Rows are points. Each copy is the shape, with its points in the same order, stretched, turned, moved and blurred by noise. Is it also mirrored, or only turned?

Shape (9 x 3):
[[ 16  -4  37]
 [ 25  14 -17]
 [-15  25 -61]
 [ 27  15   5]
 [-17  39 -65]
 [ 11 -77  44]
 [ 73  15  42]
 [-25  -1   5]
 [ 17  15   2]]
Copy 1 (9 x 3):
[[-11 -23  15]
 [  6  -9 -34]
 [ -3  39 -52]
 [ 16 -14 -13]
 [  4  46 -54]
 [-86 -39   3]
 [ 40 -75   3]
 [-30  15  -7]
 [  8  -9  -7]]
Copy 1 is: only turned
Copy 2 (9 x 3):
[[  0  28  15]
 [ 42  10 -34]
 [ 23 -44 -67]
 [ 24  18 -19]
 [ 16 -45 -76]
 [ 12  -3 101]
 [ 53  83  -2]
 [-15 -30  -7]
 [ 22   8 -21]]
Copy 2 is: only turned

Shape (8 x 4):
[[  1 -36 -61 -36]
 [-29  30 -39  -7]
 [ 16  49 -16   6]
 [ 27   2   7 -26]
 [ 57 -52 -16  36]
 [  4  48  42 -52]
 [-40  22  -9 -17]
 [ 51 -42  -7  11]]
Copy 1 (8 x 4):
[[-19 -39  63   6]
 [  6  11  12  54]
 [ 28  59  25  23]
 [-10  21  33 -20]
 [ 47 -38  48 -56]
 [-34  77   1  -1]
 [-11  11 -10  40]
 [ 26 -18  43 -58]]
Copy 1 is: mirrored
Copy 2 (8 x 4):
[[ -6  77  38 -45]
 [  6  55  40  37]
 [ 59  29  16  37]
 [ 31  22 -11 -17]
 [ 53 -10  57 -67]
 [ 14  22 -60  34]
 [-17  37  28  42]
 [ 38  -5  33 -65]]
Copy 2 is: mirrored
Copy 3 (8 x 4):
[[ 49 -15 -23 -53]
 [ 40  27 -69  -7]
 [ 24  15 -36  38]
 [  4   6  17   5]
 [-38 -60   5 -21]
 [ 17  62  18  32]
 [ 19  41 -49 -16]
 [-25 -39  14 -15]]
Copy 3 is: only turned

Shape (12 x 8):
[[-18  -5  70 -11  43  29 -24  14]
 [-33 -17 -14  49 -43  23  70 -43]
 [ 24  -4 -41   9  61   9 -34  23]
 [-26  35 -26 -46 -42 -60  54  47]
 [-28 -44 -10  38  22  -5 -13  16]
 [ -5 -44 -32 -33 -17  13  59 -25]
 [ 33  51  63   7  -5 -10 -34  -3]
 [ 20 -31  60  34  52   3  29 -57]
 [ 32  45  37  16  57  18 -19  35]
 [-12  -1 -10 -25  26 -23  66  -9]
 [ 40 -44 -36  13  -7  17  25  57]
 [ 40   7 -17  39 -50 -13  43 -24]]
Copy 1 (12 x 8):
[[ 31 -58  12 -57  61  -9 -17 -40]
 [ -4 -41  39  38 -50  30  21  18]
 [ 45  26 -32  23  59 -47  15 -18]
 [-91  49  19 -28  -1 -11  68  -7]
 [ 14 -23  25  26  19 -47  15 -43]
 [ -2 -21 -20   9 -48   6  66 -13]
 [ 20  17  14 -67  24   8 -61  -5]
 [101 -18  38 -22   5  17   4 -26]
 [ 50   7  -5 -41  77 -15 -24  28]
 [ -3  21  17  -8   3  14  81 -23]
 [ 26 -17 -23  17 -31 -67  30  25]
 [ 12  22  17  14 -64  -7  -1  31]]
Copy 1 is: only turned
Copy 2 (12 x 8):
[[  19   39   63   -7    4   15  -27  -13]
 [  -9   40  -10 -100  -29   70   41  -14]
 [ -33   11  -28   13   17  -20  -76   20]
 [  33   25  -59    3    4  -61   68  -38]
 [ -49   40    0   -5   19   54  -23  -24]
 [  29    3  -16  -75   32   60   27   15]
 [  -2  -26   50   10  -41  -62  -13  -11]
 [ -36    0   58  -90   17   22  -33  -26]
 [  -9   25   31    9  -16  -65  -57    7]
 [  21   26  -22  -61   25   -6    4  -24]
 [ -31   25   -7  -16   45   20   13   50]
 [ -40  -11   -9  -66  -31   -4   35   21]]
Copy 2 is: mirrored

Shape (15 x 11):
[[ 56 -17   1  10 -44  41   0  25 -20  -7   0]
 [-13  29 -29  12  14  18  -3 -27  24  -6  45]
 [-30  44  55 -24  35 -21  35 -18  29 -34  16]
 [ 15  12  35 -25  30  67  18  27  17 -23  33]
 [ 24 -17  22 -11  36 -20  80   5 -23  21  -9]
 [  5  45  45  29  23  68   7 -19 -31  47  24]
 [-35  -1 -18 -13  15  -2 -20 -26 -51 -21  21]
 [ 24  19 -27  63  21   2  13  36  -6 -22  -7]
 [ 52  18 -39 -13 -54  62   2  67 -73  74  19]
 [ -3  47  25  14 -25  -7  21   6  -9  63  14]
 [ -6  40   1  28  35 -19  19 -37  23  13  19]
 [-41 -48 -25 -30 -67 -42  33 -11  24  50 -12]
 [-29  -3  43   5  13  36 -27  29  28  44  33]
 [  3 -21  24  53 -49  41  60  74   5  29  56]
 [ 71 -41  38  49  -2 -40  48  51 -58  66  71]]
Copy 1 (15 x 11):
[[ 52   7  26  41  -1  28 -32  21  39   1  20]
 [-16 -23  -9  30  34 -15   6 -13  16  -6   2]
 [-31  -3  -5   3 -25 -46  65  36  30 -22  21]
 [ 12  -5  32  10  32   8  32  55  53 -50  24]
 [ 16   5   9  -8 -62  33  58  34  20 -16  11]
 [ 22 -22   3  56  59  38  53  47  28  43  73]
 [ 10 -25 -16  -6   9 -22 -30   0 -27 -16  40]
 [ 54  13 -22  50  15 -21  12  10  -1   3 -38]
 [ 89  33  83  60  49  81 -22  -3  -2  26  38]
 [ -5  15  40  51   7  13  29  12   7  56  34]
 [-17 -17 -19  22   5 -30  45 -15  11  27   4]
 [-66  40  23 -11 -56  25 -48   1   1  19 -11]
 [-29 -14  46  17  54   9  18  80  13  34  17]
 [-10  -2  53  96  12  74  26  69   8 -13 -20]
 [ 53 -63  63  68 -47  62  43  68 -29  49  -7]]
Copy 1 is: mirrored
Copy 2 (15 x 11):
[[  8  17 -10  10   4 -36  -1  65  30  57  15]
 [ 37 -12  -1  -8  -6  21  33 -33  -8  11  32]
 [  1   7  48 -17 -39 -33   7 -61 -23 -51   0]
 [ 19  33  59  20 -21 -18  33   8 -17   7  39]
 [  6 -22  29  11  29 -62  21   1 -31  -9 -18]
 [ -8  23  37  46  15  -3  17 -50 -45  47  38]
 [  1  10  -9 -33  15  26  -8   4 -37 -11  14]
 [ -1  -9 -24  40  16  -6  34  22  34   4  25]
 [ -4  34 -17  47  47   6  70  48 -13 121 -14]
 [-12  -8   7  21   3 -12  28 -52 -14  49 -20]
 [ 28 -26  -1   8  -2  -6  16 -67 -15 -10  13]
 [ 20 -58   6 -65  13   0 -12  18  26  28 -71]
 [  5  -9  55  30 -29  33   3  -5 -12  32   1]
 [-36 -53  28  26 -10 -18  76  44  39  84  24]
 [-34 -73 -25  58  -9 -60  46  42 -38  76  -4]]
Copy 2 is: mirrored

Shape (17 x 12):
[[ 37  37  30   3  25  34 -61  52  -8  64 -39 -14]
 [-37  28 -10  -5 -45  52  37  -9  -2  40 -50 -37]
 [-32  20 -55  19 -30 -51  35 -24  20 -33  31  29]
 [-21  20  37 -49  -1  34  39 -34 -24  19 -36   3]
 [ 26 -14 -14 -28  -8 -32   3  24   7 -25  18 -50]
 [-33  -9  -8 -29  -4  40  25 -46  14  -3  47 -24]
 [ 58 -12 -38  33  30  15  26  12 -41 -23 -15  -6]
 [ -8   0 -55 -56   1  35  27 -11 -54  43   2  10]
 [-45  68  37  -2  -5  14  15  38  10 -32  34  -7]
 [-43  52  -8  21 -29 -53 -60  30 -12  -6  24 -18]
 [-25 -36 -16 -40 -10  12 -65   2 -60 -26  -1 -36]
 [ -1  15  35   1  18 -51 -53  43 -26  74  13   4]
 [ 36   6  -6  15 -14 -12   4  18 -36  28  26  22]
 [ 52  -7   4 -27 -55 -10 -47 -12  -9  23  38  24]
 [ 43  15  14  10   3 -51  18 -24  37  62 -40  48]
 [ 28 -33  51  39  34 -48  22  -3 -36 -22 -11  37]
 [  3  38   4 -32  23  -2 -61 -49 -52  62  32 -56]]
Copy 1 (17 x 12):
[[-17  30   9 -33  34 -84  -1 -38  -5  54 -25  45]
 [ 35  46  -5 -39  63  36  20  39 -25 -24 -50 -20]
 [ 66  20  16  18 -23  47 -13  57  40 -33  30  -3]
 [  9 -10   3 -41  48  37  -8  24 -49   0 -29  28]
 [-21  -1   2 -18 -11 -42  -9  -9  -9 -57  15  24]
 [ 18  -8 -72  22  27  18 -11  11 -13 -32 -41  -6]
 [ 29  30 -10  -8 -38 -50 -32  11 -67 -10  40 -20]
 [ 47  21 -47 -22  28  -9 -44  53 -47 -28 -22  43]
 [ 37 -23 -21   9  46   4  34 -12  15  16  48  26]
 [ 31  41  11 -24  -9   1  32  -9  60   5  43  67]
 [-40  43 -54 -39   3  -8  -7 -14 -44 -33  26  62]
 [-21   0  27 -27 -18 -62   7  -1  56  45  -2 115]
 [ 24  -4  -9 -26 -21 -38 -21  29  24  22  10  38]
 [-17  -7 -29 -40  -8 -23 -69  -1  45   7 -27  30]
 [  9  -1  93 -15 -25  -2 -49  32  27  22 -52  19]
 [-22 -17  48 -13 -67 -16  -2  26 -17  38  52  34]
 [ 18  19 -66 -36 -11 -26   1 -43   2 -11 -67  92]]
Copy 1 is: only turned
Copy 2 (17 x 12):
[[-13 -28 -27 -10 -50  76 -45  11   1   9 -41  48]
 [  1  52  14  -5 -20   9  21  51 -49  41  -7 -21]
 [ 47  27  24  30  11 -51 108 -10   7 -35  38   9]
 [-19  47  22 -10  12 -15 -10  -8 -25  54 -22 -44]
 [ 40 -38  28  34 -11 -53  -5   9 -10  -6 -14  47]
 [-27  -7  63  43  27 -24   1  24 -33  -3 -28 -30]
 [ 18 -28 -19  41  12  -2  -7   4  -5  36  52   5]
 [-15  35  56  61  24  31 -33 -20 -47  50  -1   3]
 [ 55  -7  28  -3 -25 -26  47   6  34  20 -40 -46]
 [ 87 -18  29 -20  10  12  54  16   1 -45 -41  56]
 [ 36 -24  83  -9  73   3 -68  37 -30  -8 -37  56]
 [ 25 -45  14 -29 -46  54  -9 -47 -17 -43 -32  68]
 [ 35 -10  -7  28 -21  14  -5 -31 -14 -19  17  13]
 [ 20   2   1  33   4  -4 -43 -16 -18 -68 -24  39]
 [-26  26 -63  -7 -61   1  63 -50  -9 -37  31  38]
 [ 26 -36 -20 -44  -1 -40  21 -52  18 -23  56  -5]
 [-14 -45  36  28  61  62 -56  -3 -94   2 -88  53]]
Copy 2 is: only turned
Copy 3 (17 x 12):
[[  44   81  -25   10  -55  -35  -45   33  -68  -58   15   -4]
 [ -49   18   14  -30   -8   -3   15  -55   -9  -32   -6  -46]
 [  -9  -44   29    1   -1   50   43   -7   46   39  -50   52]
 [  -3   47    5  -62  -12  -47   43   29   17  -61  -10  -66]
 [  31  -55    9   24  -31  -19    4   13   -6   54  -11  -49]
 [ -65    1   15  -30  -20  -49   21   17    4   12  -27  -36]
 [  68   12    0  -48   20  -40   55  -26  -24   48   48   34]
 [  10   64    1  -75  -55  -20   73   21  -28   41  -25  -46]
 [ -29   30   52   83  -17  -12   45   11   52  -20  -12    4]
 [ -11    9  -11  102  -34   77  -13   34   31    7  -37   31]
 [ -14   21   -4    9   18   19   12   63  -44   39   16  -72]
 [  35   34  -38   35 -112    1  -27   69  -21  -24  -10    9]
 [  40   26  -27  -35  -59  -13   12   -1   23   40   18   23]
 [  24    6  -39  -38  -37  -13  -67   23   34   42  -14  -23]
 [  69  -17  -29  -78  -63  -17  -31   26   15  -55  -43   29]
 [  68  -15  -13  -48   17  -34   50   43   31  -16   50   31]
 [ -21   69  -89    4  -81  -44   -7   50  -10  -14  -60  -14]]
Copy 3 is: only turned
